Rows are points. The points of each table are mixes of a few directions, plus a little noise. Count the directions of each table, and those that both share. Where both have some left over, give the other angles between the two spaces (their principal angles), to ten degrees, smallest first.

First:
[[ 83  26  50]
 [-17  -4 -11]
 [ 24   6  14]
 [-90 -29 -54]]
Second:
[[-40 -13 -24]
 [-23  -8 -14]
 [-60 -19 -35]
 [-51 -16 -31]
 [ 99  33  59]
 [ 74  23  43]]
Directions: first 1, second 1, shared 1

First (7 x 4):
[[  7  21  38   2]
 [ -2  -7 -52   6]
 [  7  11 -43   9]
 [ 29  75  -4  24]
 [-15 -37 -10 -11]
 [ -7 -19 -31  -4]
 [-17 -40 104 -25]]
Second (8 x 4):
[[ -34   -7    6    3]
 [  63   13   -8   -6]
 [-121  -24   17   11]
 [  46    9   -7   -5]
 [ -36   -9    5    3]
 [  86   17  -12   -8]
 [  25    5   -4   -2]
 [ -30   -6    3    2]]
Directions: first 2, second 1, shared 0; angles 60

First (7 x 6):
[[  6 -16 -64 -82   1  32]
 [  5  -8  51  42  15  -5]
 [  4  -9 -25 -35   2  15]
 [ -6  16   8  25 -11 -18]
 [-28  57 -77 -13 -60 -42]
 [  2   2  96  99  16 -25]
 [ 20 -44  12 -37  37  43]]
Second:
[[   7  -14   -4  -14   18   13]
 [   2    0   -1   -2    2    2]
 [  -1   -3  -50  -72  -33   24]
 [   5   -8   66   89   65  -23]
 [   6  -12  -20  -34    3   18]
 [ -17   37   10   35  -51  -33]
 [  -1   -2  -85 -121  -62   39]
 [  -9   20   28   50  -12  -28]
 [   7  -15   57   73   66  -13]]
Directions: first 2, second 2, shared 1; angles 30

First:
[[  14  -15   84   34   -5  -50]
 [ -47   19    0  -66  -68   47]
 [  33  -11  -25   40   55  -20]
 [   1   -8   29  -69  -13   26]
 [  -6    3   17   34  -11  -22]
 [ -42    7   52 -121  -81   55]
 [  16    5  -89   22   51   15]
 [   5    2   -8   60   13  -30]
 [  27   -2  -60   67   61  -21]]
Second, 6 rows:
[[-14  55   0 -76 -56 -28]
 [ 45  90  39 -55 -19  29]
 [-47 -72   8  21 -14 -15]
 [-22 -91  18  69  30  16]
 [  0  19 -15 -17  -8 -12]
 [ 37   0 -51  58  68  10]]
Directions: first 3, second 3, shared 1; angles 60, 70

First:
[[-28 -19 -37 -12  42 -57  28  46]
 [-33 -23 -45 -16  51 -69  33  56]
 [ 37  26  50  16 -56  76 -37 -61]
 [ -4  -2  -5  -2   6  -9   5   7]
 [ 31  21  42  14 -47  63 -30 -51]
 [ 10   7  14   5 -16  21 -10 -17]
 [-13  -9 -17  -5  19 -26  12  21]]
Second, 10 rows:
[[ 23 -83  20   7   9  46 -22   1]
 [ 15 -15 -54  16  20   0 -60  12]
 [-12 121 -22 -14  12 -23  68   8]
 [-11  68 -19  -6   2 -25  24   3]
 [  1  54  -6  -8  12   4  43   6]
 [ -8 -72  37   3 -28  -5 -33 -15]
 [ -7 -61  27   4 -24  -7 -34 -12]
 [-14 -51   3   9 -28 -33 -63 -13]
 [ 32 -11   5  -3  37  68  42  14]
 [-18  51  10 -10 -12 -26  34  -5]]
Directions: first 1, second 3, shared 0; angles 70

First, 8 rows:
[[  8 -20 -46  34 -11 -15  17  54 -39]
 [ -1 112 -15 -72 -17 -15   1 -45  33]
 [ 13 -32  39  31   3   3 -19 -39  10]
 [  8 -25 -22  50  -7 -47  21  26 -22]
 [-48 -18 -66  24   8 -41  56  75 -18]
 [-14  81  -9 -60 -11  74 -38 -78  33]
 [ 40 -44  44   1   8   3 -13  30 -18]
 [ -8 -54  74  -7  28  38 -27 -23  26]]
Second, 7 rows:
[[  65    1   10   45  -18   -9   31    2   52]
 [ -41   21  -40  -70   15   -2  -16  -15 -121]
 [ -58   14  -31  -62   13   -1  -33   -7 -102]
 [  43    4    9   50  -28  -16   -6   16   47]
 [  13   -7   23   55  -26  -11  -27   25   71]
 [ -26  -18    3  -56   51   35   58  -35  -19]
 [   5  -15   26   39   -9    2   -7   14   72]]
Directions: first 5, second 3, shared 1; angles 60, 80

First:
[[ -2   6  -9  15  19  14 -12 -14  -4  14  13]
 [  9 -26  34 -51 -65 -50  44  48  19 -50 -44]
 [ -7  26 -36  53  65  51 -45 -48 -19  52  46]
 [ -5  11 -18  27  34  26 -23 -25  -8  25  23]
 [  3  -9  13 -21 -25 -19  17  19   6 -20 -18]
 [  9 -34  46 -69 -85 -67  59  63  25 -67 -59]
 [  5 -19  27 -40 -52 -40  35  39  15 -39 -36]
 [-13  42 -56  87 110  85 -75 -80 -31  85  75]]
Second (9 x 11):
[[   3   10  -42   -4   -1    5    2   -1   18   30   23]
 [  43   13   40  -45   -7   16    1  -55  -33  -51  -91]
 [ -38    8  -11  -14  -14  -50   11   90   10 -114  -18]
 [  12   67 -105  -62    2   -4   -1   24   12 -101  -47]
 [ -38  -25   43   69   33    5  -26    8  -16   31   51]
 [  -4  -52   64   53   -1   14    1  -35    0  121   61]
 [   4   48  -55   -8   39   24  -25  -17  -13  -47  -20]
 [  31   -4  -15  -52  -48  -11   33   -7   24   18  -23]
 [ -16  -64   80   62   -7   -2    4  -12    0  112   69]]
Directions: first 1, second 4, shared 1

First, 11 rows:
[[  24   20    8   12   -8  -28  -51   11   -3   27    9  -22]
 [  19   26   12    9   -5  -19  -33   10   -9   18    6  -18]
 [  15  -39  -34  -34  -16   27   74  -23  -39  -34  -33   35]
 [ -69  -37  -12    4   13   -2    2   -2   55  -13   56   11]
 [  25  -53   -3    9   25   42    8  -25   34    9 -113   14]
 [ -34  -98  -63  -32  -15    7   50  -30   17  -34   18   44]
 [ -12   33    8  -13   -6   12   47    5  -34  -26   25    7]
 [ -51  -24    6   26   22  -20  -58    7   77   21   41  -14]
 [  52   67   28   10  -12  -23  -40   19  -44   25   -7  -31]
 [ -13  -17  -15   -1  -10  -25  -24    3   13    5   42   -3]
 [  44  121   67   12   11   27   25   23  -66    2  -42  -25]]
Second (8 x 12):
[[ 30 -30  -8   0 -15   0 -36 -27 -24  50 -34  -4]
 [-17 -16  12   4  23  46  36 -15  14  -3 -50  14]
 [ 27 -20 -44 -12   3 -39  29  39  54 -91  -1  15]
 [ 30  72  23  20  28 -26   6  65  48 -69 -11 -20]
 [-24  39  36  -2   3  44  34 -18 -54  26  -1   1]
 [-97 -48  14   6  21  57  21 -43  23  38  20  19]
 [ 36   5 -13   6 -31 -66 -88  11 -13  42  45 -29]
 [ 16  -5 -20 -20 -32 -18   1  -9 -50   8  30   3]]
Directions: first 4, second 5, shared 4

First:
[[ 27 -17   0   7  -4  -9  -9  -2 -26 -22  24   0]
 [-18 -10   0  41  23   3   0 -26  -8  16  19  30]
 [ 27  22  -1 -83 -11  -5  13  43  33  -4 -41 -35]
 [ 26   4   0 -55 -24 -10 -12  34  21  -9 -26 -18]
 [-37   9   0  34  32  12  23 -25   4  29   3  15]
 [-30 -11   1  51 -22   6 -31 -18  -5   7   6  21]
 [ -8 -13   1  31  13  -3 -12 -15  -1  11  12  31]
 [ 65   4  -1 -78  35 -18  40  33   1 -20   3 -22]
 [-56  12   1  64 -27  24  -4 -33 -21   4   4 -17]
 [  6   2   0 -14 -16  -2  -9  11   4  -6  -9  -8]]
Second, 9 rows:
[[  6 -19  11   9  -1   0  12 -12 -17 -28  18 -16]
 [  5 -19  10   7  -2   0  10 -11 -15 -23  14 -15]
 [  1  -5   4   2   0   0   4  -3  -5  -7   4  -5]
 [ -2   5  -3  -3   0   0  -2   3   3   7  -4   3]
 [-25  90 -48 -41   5   2 -54  56  77 121 -77  76]
 [  6 -20   9   9  -2   0  12 -12 -15 -25  16 -16]
 [  5 -22  10   9  -1   0  13 -12 -19 -29  17 -17]
 [ -5  13  -7  -6   0   0  -8   9  11  17 -11  11]
 [  6 -24  12  11  -1   1  14 -13 -20 -31  20 -19]]
Directions: first 4, second 1, shared 0; angles 30

First (10 x 14):
[[   3   -2    4    4    6   -1    4   -5   -5   -4   -3   -2   10    4]
 [  22  -12   23   26   40   -7   30  -36  -31  -22  -19  -17   62   26]
 [  10   -6   11   12   19   -3   14  -17  -14  -11   -9   -7   30   12]
 [ -42   24  -46  -50  -77   13  -57   69   60   43   37   31 -121  -49]
 [  13   -7   14   15   23   -4   17  -21  -18  -13  -11  -10   36   15]
 [ -11    7  -12  -13  -20    3  -15   18   16   11    9    8  -32  -13]
 [   1    0    1    1    0    0    0    0    0   -1    0    0    0    0]
 [  13   -8   15   16   24   -4   18  -21  -18  -13  -11  -10   37   15]
 [ -28   16  -31  -33  -51    8  -38   45   39   28   24   20  -80  -32]
 [  20  -12   22   24   36   -6   27  -32  -28  -20  -17  -15   57   23]]
Second:
[[-30  -5 -26  -5   1  10   4 -23  -4  10 -40  11  -7  24]
 [-52 -22 -39  -8  31 -43  29  -3   1  -8 -40  20  12  13]
 [ -2   5  -2   2 -16  22 -11 -11  -1   8  -7  -3 -11   9]
 [ 12   8   6   8 -20  14 -13   5   1  -6  16 -12 -10 -11]
 [ 61   0  56 -24  58 -17  17   7  -1  35  16  18  35  -1]
 [ 71  35  52  18 -68  76 -53   4  -2   5  57 -34 -30 -22]
 [ 35   4  31  -2  11 -14  -1  19   2  -4  36  -6  13 -22]
 [-70 -17 -60  25 -24 -47   8  27   9 -65   6 -16 -11 -28]
 [-20 -10 -16 -16  25   2  15 -25  -5  25 -47  22   5  32]]
Directions: first 1, second 3, shared 0; angles 60

First:
[[  7  19 -48 -18 -63  -3 -38   0 -26 -32 -47  -7 -46  46  15  46  63 -19]
 [ -1  13  -8 -17   0  13 -10 -12  -8 -29 -19  -6 -11  19  14  27  12 -11]
 [  0   1 -15  -5 -21  -7  -8   6  -5  -4  -7   0  -9  11   4   4  18  -3]
 [-14 -33  40  24  32 -23  45  35  39  51  60   8  55 -53 -15 -84 -50  26]
 [  3 -20  10  24   0 -19  11  19  10  46  26  11  15 -29 -23 -37 -21  13]
 [ 14  22 -37 -12 -40   9 -38 -19 -34 -26 -45  -2 -45  36   6  59  45 -17]
 [ 25  18   0   7  10  26 -26 -42 -35   2 -26  12 -34   2 -19  59  -6  -5]
 [-44 -29  59  -7  82  -8  73  30  70  -1  73 -13  86 -45  24 -99 -65  21]
 [ 30  18   0  14  16  29 -28 -50 -39   6 -29  14 -37   2 -26  69 -13  -6]
 [-24 -24  27   2  26 -17  41  31  42  13  47  -5  50 -28   8 -71 -26  16]
 [  2  14 -31 -16 -38  -1 -24   0 -16 -27 -30  -6 -26  33  16  27  41 -11]]
Second (10 x 18):
[[  -7   -9   22   -3  -16  -13    6  -25    9    9   -4  -17   -9    1
     7    3   -2    0]
 [ -15  -21   48   -3  -35  -30   11  -55   20   21  -10  -40  -20    1
    18    7   -4    0]
 [  -9  -13   29   -2  -21  -18    7  -33   12   13   -6  -24  -10   -1
    11    5   -3    0]
 [  28   41  -91    5   68   57  -22  105  -36  -38   20   74   36    0
   -33  -14    6    0]
 [ -23  -34   75   -6  -56  -47   17  -86   31   33  -16  -60  -30    0
    28   11   -7    1]
 [   1    1   -3    0    2    2   -2    4   -1   -1    1    2    2    0
    -2    0    1    1]
 [  -4   -5   13   -1  -10   -9    3  -15    4    6   -2  -12   -6   -1
     5    2   -1    0]
 [  31   46 -104    7   78   66  -26  121  -43  -44   21   85   42    0
   -39  -14   11    0]
 [  17   24  -55    4   41   34  -13   63  -22  -23   12   45   23    1
   -20   -8    4    0]
 [ -21  -31   68   -5  -51  -42   16  -77   27   28  -14  -55  -27    0
    26   10   -6   -1]]
Directions: first 3, second 1, shared 0; angles 90
